Each row is a point. The window is the flat piece filled in between its corners: a triangle in 3 columns, a solid with four corners in 4, and so on. A path goes straight from each point to the next, and from the last back to the first. After which points does the path pass through the window?

Window:
[[-46,12,9],
[26,63,8],
[5,-51,-25]]
Path:
(1): [4,53,-39]
(2): [-47,-36,-37]
(3): [-36,-60,38]
(4): [-18,7,54]
(5): [-34,28,-16]
(6): [22,4,-34]
(7): [30,-4,1]
(8): [-37,-13,46]
(9): [-58,-3,-14]
(10): [-30,-3,-30]
(11): [-17,-18,7]
(12): [-20,-16,36]
(13): [-29,9,-22]
(14): [14,54,-9]
(15): [20,35,51]
(16): [27,33,23]
Through the window after points: 4, 10, 12, 14, 16

Window:
[[25,51,36,35,-5,2],
[1,-27,11,21,-32,-10],
[58,10,34,-20,67,-11],
[-19,-45,-62,46,-15,-9],
[-60,-71,-32,-29,57,16],
[16,-2,59,42,36,0]]
Path:
(1): [34,19,17,35,-9,33]
(2): [4,40,29,27,7,-25]
(3): [1,-11,20,15,2,-30]
(4): [32,-26,16,20,-4,37]
(5): [25,-22,-4,34,-8,19]
(6): [-16,14,0,39,11,-60]
(7): [-20,1,37,25,37,-52]
(8): [11,-19,34,28,33,18]
(9): [23,-15,38,3,36,23]
(10): [4,1,41,2,48,-28]
(11): [-55,-52,-20,-23,48,-19]
(12): [-24,-65,-26,-9,41,63]
(13): [36,0,8,31,-3,17]
(14): [-3,8,26,24,9,-75]
(15): [-4,-3,25,-5,52,-61]
(16): [28,-22,21,12,40,52]
Through the window after points: 1, 3, 7, 11, 15

Window:
[[10,2,18,-39,64,18,-6,11],
[-56,54,43,-33,-25,-82,-39,8],
[5,-43,13,11,-9,12,-57,-3],
[-20,37,-22,109,-25,-2,2,9],
[-42,14,-19,-5,-21,-71,35,-1],
[136,2,-10,-77,29,59,-66,-10],
[-25,7,40,31,-32,-2,63,27],
[-76,26,-8,1,-42,6,-10,12]]
Path:
(1): [-11,18,-4,42,-18,-9,8,43]
(2): [2,-6,12,-61,12,-10,-20,57]
(3): [0,2,30,-48,7,9,-5,-25]
(4): [12,20,25,-14,1,-2,-9,-75]
(5): [9,2,9,-13,2,-20,-26,44]
(6): [31,-40,-17,17,-6,35,-28,78]
(7): [21,-23,9,9,-4,28,-15,-32]
(8): [-2,19,7,-3,-13,2,-2,-43]
(9): [5,10,-11,-14,-10,-4,-8,49]
(10): [-3,-9,-20,9,-3,6,2,35]
(11): [-6,12,0,11,1,15,9,-36]
(12): [-18,21,15,46,-9,4,21,-26]
Through the window after points: 8, 12

Window:
[[-6,59,-23,1,73,7,33,1,-13],
[-71,45,-48,29,29,4,29,-50,-11],
[48,-39,12,16,-16,55,-31,2,-23],
[45,-69,46,7,37,42,-75,-19,-31],
[-11,-53,5,-17,42,23,19,11,-43],
[10,-47,-13,-12,14,23,-70,24,-28],
[-28,-36,57,-45,-32,-19,-37,-1,-51],
[17,3,-58,12,25,-25,15,-53,-16],
[-43,21,-13,45,38,-39,34,8,-18]]
Path:
(1): [2,-17,-8,19,20,15,-27,-9,-93]
(2): [-19,-44,4,7,14,-2,-9,-12,15]
(3): [13,-34,19,-21,29,7,-13,-9,26]
(4): [13,-27,5,3,21,33,-39,-17,-66]
(5): [11,-26,-12,15,28,12,-52,10,-90]
(6): [0,-34,-11,-12,11,18,-38,10,7]
(7): [6,-27,-18,8,39,14,2,-9,12]
(8): [13,-10,-20,12,36,20,-10,-15,-56]
Through the window after points: 5

Window:
[[-10,52,-83,11,59,18,15,17,-8,12,-30,21],
[-13,-11,-83,-5,74,63,-14,31,-30,53,36,21],
[-15,-64,11,-42,46,-25,48,-45,56,-44,31,-15],
[-21,-28,54,-43,62,-13,-17,-75,3,-59,6,-2],
[21,24,-9,-13,55,-2,16,-23,10,69,12,-4],
[18,24,-27,-9,33,1,-17,74,-2,33,6,6],
[11,36,-37,-42,32,85,19,28,10,32,10,1],
[41,84,-2,78,-26,27,-22,11,56,42,74,6],
[28,-52,-15,-17,14,7,12,-42,-13,-16,-21,-14],
[-23,-27,31,-48,9,-32,53,-60,-29,-40,50,-12],
[-55,-56,52,-10,11,-2,47,-39,13,-6,-11,6],
[-43,-34,6,-62,-12,-33,-8,-70,29,-13,10,-4]]
Path:
(1): [23,-2,-20,-32,26,10,14,-1,16,17,16,93]
(2): [34,-35,-24,-25,34,11,10,-24,-13,-5,3,60]
(3): [-26,-13,-17,-3,25,22,6,-14,3,16,-1,-91]
(4): [-40,2,-10,-9,34,-5,20,-19,9,5,4,-70]
(5): [-1,-19,3,-26,32,0,25,-29,15,5,11,30]
(6): [22,-3,-11,-38,26,2,12,-15,4,1,35,52]
(7): [-25,-2,-32,-6,37,2,0,-23,-6,2,7,-85]
(8): [-19,-3,-12,-20,29,-4,0,-5,4,12,14,-39]
(9): [20,-8,2,-39,12,-5,15,-23,21,2,22,89]
(10): [20,11,-18,-26,38,2,7,-17,11,1,22,53]
(11): [-11,7,-18,-10,40,10,-2,-9,0,0,2,-30]
(12): [-10,16,-21,-3,28,33,-4,-4,-12,14,7,-48]
Through the window after points: 2, 4, 8

Window:
[[4,-21,-62,40,97,-2,-67,-7,-28,-94,2,110,-80,-42],
[50,-27,7,30,-61,-29,83,-13,6,-9,11,-2,6,33],
[6,17,-7,-13,25,26,38,32,5,13,24,-9,52,14],
[16,-38,-8,3,-1,-4,-1,-45,-17,-21,95,-20,40,27],
[7,13,-31,-27,20,12,-2,51,7,45,41,-9,-96,4],
[-26,53,9,-6,39,28,-5,0,-44,-77,48,-18,-8,-28],
[-43,-6,7,0,-65,70,24,-40,14,-4,34,-49,-1,9],
[4,-54,8,-5,0,-90,-10,-103,80,-21,12,-2,-26,-1],
[7,46,-5,-26,-26,29,103,-49,-21,39,-1,-10,-19,36],
[-12,12,-16,-39,-22,-12,-25,-17,-27,9,-7,-16,-19,-1],
[30,66,-19,2,1,21,-20,-23,5,1,43,-19,19,-24],
[11,-32,27,46,-1,-42,16,-33,8,56,32,-26,9,3],
[-8,38,31,-25,-46,36,46,36,-9,54,32,57,-46,15],
[-84,80,-51,11,-26,-40,-8,-37,20,-2,27,7,-5,-18]]
Path:
(1): [10,-15,-24,-28,-12,-20,73,-34,-14,3,36,7,1,-59]
(2): [23,-25,-4,-19,-15,-8,41,-58,-11,21,52,-8,22,-74]
(3): [-7,10,8,41,8,-18,7,-4,6,24,7,-6,-30,59]
(4): [0,20,8,0,7,2,1,-19,4,-25,13,8,-29,65]
(5): [-9,5,-35,9,-2,1,39,-27,-20,21,26,10,-5,-72]
(6): [-7,-18,-9,-36,-8,-7,7,-21,-17,11,10,3,-12,-49]
(7): [-3,32,-16,8,-5,-7,3,-21,1,-5,15,-3,-21,42]
(8): [-1,20,6,16,15,21,-32,-3,12,-35,33,7,-15,47]
(9): [-20,-6,-25,-10,-18,-25,14,-15,-7,18,40,15,-19,-87]
(10): [-14,-3,-45,-10,-11,0,48,11,-20,32,43,9,-27,-85]
(11): [-11,46,12,-4,-13,15,-39,-32,28,-15,15,-30,-22,88]
(12): [-12,50,10,9,3,-2,-25,-25,14,-19,-1,16,-26,51]
(13): [-1,4,-26,-22,-13,-4,18,-30,7,-3,37,-11,-3,-30]
(14): [-20,-14,-31,-19,-14,-29,67,-22,-19,16,41,6,-18,-72]
(15): [-11,0,5,13,-18,-18,16,-33,13,5,20,-3,-9,36]
(16): [4,51,3,10,-5,31,-1,-7,-2,8,18,3,-20,42]
Through the window after points: 2, 4, 6, 10, 16

Window:
[[-41,-37,0,-26,27,-112,-58,-49,4,14,-65,42,-18,-13],
[90,-49,-22,18,-46,14,11,-29,-9,66,-71,-42,56,25],
[23,-65,-17,-75,17,-24,-23,1,25,23,3,27,50,-18],
[-6,-56,-16,37,-12,26,-19,16,29,-21,-10,24,22,-7],
[-44,-65,-9,-34,-59,-1,15,3,24,-16,-1,30,-7,-10],
[23,-9,-24,-26,9,22,15,-17,34,-36,-15,-26,-27,-15],
[-28,121,-7,-8,15,73,12,24,39,145,-10,-80,-26,-6],
[-45,34,-45,-47,-8,12,-8,-12,-28,-50,3,21,24,-7],
[15,-58,-10,16,-28,1,9,-68,-35,3,40,-7,42,-5],
[-55,-69,-36,-33,-32,-13,-52,-30,32,-22,-10,-4,30,-46],
[-50,-17,-1,-24,19,-11,24,-59,29,-29,-33,24,41,-15],
[-26,15,57,-31,-13,-42,-35,-40,15,-41,-17,10,17,-20],
[41,-8,-37,59,-45,-19,48,25,53,24,-17,-63,30,6],
[-42,-57,-8,-55,20,22,-18,6,-45,21,2,-47,40,24]]
Path:
(1): [-23,-36,1,-13,7,-4,16,8,-25,-15,-26,-3,14,-74]
(2): [28,-34,-2,-13,-13,1,-2,-6,-19,26,-55,-8,38,-51]
(3): [23,-30,-24,-15,-20,-13,-9,-41,44,31,-6,-19,29,71]
(4): [1,-6,-34,-2,-20,5,-3,-34,57,19,9,-23,5,54]
(5): [1,-5,1,0,-11,5,29,27,-22,13,-32,-28,18,-79]
(6): [-37,-17,-16,-19,13,-12,3,15,-46,8,-40,-15,36,-84]
(7): [-19,-23,-22,-37,-16,17,-21,-24,31,3,9,-12,12,31]
(8): [-26,-39,-17,-32,-4,-8,-36,-60,30,6,3,8,39,41]
(9): [-16,-29,2,-27,2,-1,6,-16,-25,-3,-22,7,15,-50]
(10): [-5,-39,14,-11,-12,-18,11,-6,-3,14,-28,-12,10,-52]
(11): [-6,-31,-18,-18,-14,0,-36,-40,64,20,-1,0,17,60]
(12): [-24,2,-16,-28,-19,-4,-29,-38,59,-12,4,-18,2,54]
(13): [-28,-24,-11,-21,9,-5,1,-4,0,2,-12,1,4,-45]
(14): [-12,-21,-9,-15,-11,21,11,-4,2,-20,-16,-7,24,-37]
(15): [-16,-16,-39,-33,-17,14,-17,-36,47,-13,26,-4,17,47]
(16): [-23,-18,-22,-24,-19,-9,-24,-28,57,-12,9,3,5,34]
Through the window after points: 2, 4, 6

Window:
[[40,19,-22,-47,-6,-24,94,0,43,-21,-24,7,-24,6],
[42,31,9,-6,-19,-75,60,-67,21,-33,-16,-6,-42,32],
[29,8,34,25,49,10,13,26,-74,4,6,-19,24,-19],
[19,33,-11,-2,-61,-77,7,11,13,-36,18,50,-29,11],
[17,13,-51,-1,-4,-54,39,-6,38,19,8,-9,-35,61],
[61,29,-11,66,7,-22,124,-26,9,-24,8,-6,57,-12],
[22,70,41,58,33,-21,65,7,7,18,-44,-22,66,-32],
[-26,-40,0,-15,-36,-3,-35,-8,-7,-23,-28,36,-7,58],
[22,27,-39,29,4,-72,97,7,3,-51,-48,-45,-6,-3],
[-37,-60,62,3,74,-2,-14,38,9,-33,35,-15,30,12],
[-6,17,28,-24,-7,27,-65,19,-8,-50,35,-18,40,54],
[49,-44,5,-11,-41,-22,-98,19,33,-37,-9,13,-37,36],
[-10,-45,79,-2,-7,10,9,54,-18,4,24,-52,40,37],
[13,-52,28,-40,21,-44,-52,26,-25,-8,4,-10,66,23]]
Path:
(1): [17,19,22,12,19,-27,49,18,-10,-17,-12,-3,26,26]
(2): [-14,23,-14,7,-14,-16,24,-27,-2,-2,24,-25,25,-29]
(3): [0,-9,10,-3,-10,-31,-1,-9,1,-23,5,-17,-12,5]
(4): [25,12,10,-13,8,-35,16,45,-6,-15,-27,15,11,54]
(5): [27,28,25,13,21,-47,25,38,-13,-32,-7,18,21,48]
(6): [20,-3,6,0,-9,-13,27,-36,26,11,-20,-39,18,-38]
(7): [-8,-13,-6,-8,-50,-35,28,-29,18,26,5,-33,-13,-27]
(8): [32,7,15,7,49,-37,23,46,25,-80,-22,20,27,70]
(9): [67,7,44,0,8,-37,42,58,-17,-34,-7,15,22,68]
(10): [-27,-7,12,-2,0,-17,-7,-19,13,2,4,-33,25,-22]
(11): [3,-21,22,5,8,-13,20,0,-3,1,8,-39,19,3]
(12): [48,5,27,-3,16,-29,25,23,-21,-42,-31,11,31,70]
(13): [42,10,6,-9,13,-41,79,32,23,-27,-23,24,-20,65]
(14): [14,12,-17,-2,-2,-26,37,-13,19,-6,-1,-21,8,-7]
(15): [-15,-13,12,8,-29,-15,12,-2,7,-1,11,-46,30,-18]
(16): [42,36,30,15,34,-19,46,22,1,-18,-21,9,28,34]
Through the window after points: 5, 9, 13, 15

Window:
[[-16,22,13,-1,35,-2,-49,10,32,-56,-1,61,14,-47],
[-31,-10,-91,-2,-32,60,45,-27,-23,30,-9,-20,24,-42],
[16,-36,43,10,36,5,-35,10,4,-24,73,56,1,-16],
[68,10,-108,1,25,15,18,16,-59,36,-31,-46,2,-43],
[-16,34,32,-46,48,-14,-14,-15,-6,-18,45,7,-68,-20],
[22,40,40,22,50,-25,-67,-45,56,14,64,22,-21,-29],
[-5,26,28,48,-11,-21,-37,36,4,4,28,-13,-19,-28],
[40,8,-75,-41,-61,-5,40,-15,-41,27,-9,19,1,-68],
[47,-31,-91,-22,-50,30,17,-12,10,-1,-29,-59,-28,-33],
[-24,-39,10,14,32,-36,-52,-28,-18,4,-11,60,-32,-42],
[19,3,-97,-9,4,-29,49,17,18,30,3,1,-30,-6],
[18,-12,62,10,40,-14,5,-1,23,13,-22,15,22,-33],
[-25,1,40,47,-3,-42,-15,-61,11,-90,50,-16,59,-3],
[-13,-8,21,-40,34,-42,-71,14,16,20,31,7,23,-17]]
Path:
(1): [0,-26,-28,-7,12,2,-9,4,0,-10,20,-6,3,-84]
(2): [-3,-9,-16,-6,19,-18,-3,-5,-11,4,30,-1,1,-68]
(3): [47,23,-51,-22,0,19,-11,-37,6,-7,-26,18,-2,50]
(4): [21,35,-12,21,6,-14,-44,-40,-28,-4,-19,37,15,27]
(5): [-26,-40,12,8,20,-27,-19,5,10,-4,27,8,-26,-70]
(6): [7,-9,-26,-13,19,-12,4,-9,8,-2,22,3,-8,-50]
(7): [14,-2,-30,9,-3,2,-7,-9,-11,-1,-1,29,11,23]
(8): [21,-2,-22,-3,3,-2,5,-5,-31,15,-17,22,-8,38]
Through the window after points: 4

Window:
[[3,-18,-16,15,31,0,-20,15,38,-27,-56,17,10,35],
[19,-35,-22,-39,33,12,93,-2,95,-3,-24,-53,-8,-40],
[10,73,-6,2,25,27,-11,-2,35,-19,5,-14,-60,18],
[-93,-11,33,49,-63,78,-41,33,66,65,-21,61,7,-8],
[6,-40,82,21,-65,-14,-37,65,-8,21,76,19,18,-29],
[3,30,41,22,-30,-30,-54,46,3,9,-43,-16,25,21],
[3,23,-47,30,20,-43,-20,19,52,-9,-31,6,-3,-10],
[-67,3,-19,-15,-32,-5,-91,-88,13,-14,5,-29,22,37],
[38,15,19,36,27,-2,-30,17,37,-12,-38,4,42,-33],
[28,9,3,33,-75,-5,7,-15,-30,-28,-21,-20,-2,11],
[-5,26,9,22,-2,-7,15,43,-28,-55,-48,-21,14,-25],
[73,57,-24,-55,12,-18,52,20,-24,40,29,52,-42,-20],
[10,-18,-16,34,14,1,-49,33,8,-1,-85,-14,-10,-26],
[-3,1,11,71,29,-28,-15,16,-18,18,-59,-3,12,6]]
Path:
(1): [3,14,-11,21,-6,-5,-7,22,3,2,-6,0,20,19]
(2): [8,2,-22,26,11,29,-25,24,19,3,-20,-5,10,7]
(3): [-12,16,22,1,-5,-35,-10,6,34,-9,-56,26,-35,-8]
(4): [-29,17,25,-43,-17,-27,-39,-60,24,-1,-26,33,-29,-2]
(5): [-18,18,-20,28,-8,20,-41,-1,17,-6,0,-31,11,21]
(6): [20,24,-40,21,6,32,-9,19,26,14,-9,-8,-1,-4]
(7): [-17,2,54,-3,-10,-45,9,-6,33,-36,-42,-14,-26,-5]
(8): [-50,6,60,24,-34,-58,7,-18,28,-10,-58,36,-14,-12]
(9): [17,-3,-18,36,-3,64,-54,68,7,46,18,-7,27,6]
(10): [-14,-18,-61,6,43,38,-6,25,72,21,38,-23,46,16]
(11): [12,18,25,13,-25,-28,-8,14,-16,-4,-49,23,-31,-9]
(12): [10,26,60,9,-10,-15,-8,-10,17,-13,-36,10,-29,-42]
Through the window after points: 2, 4, 6, 8
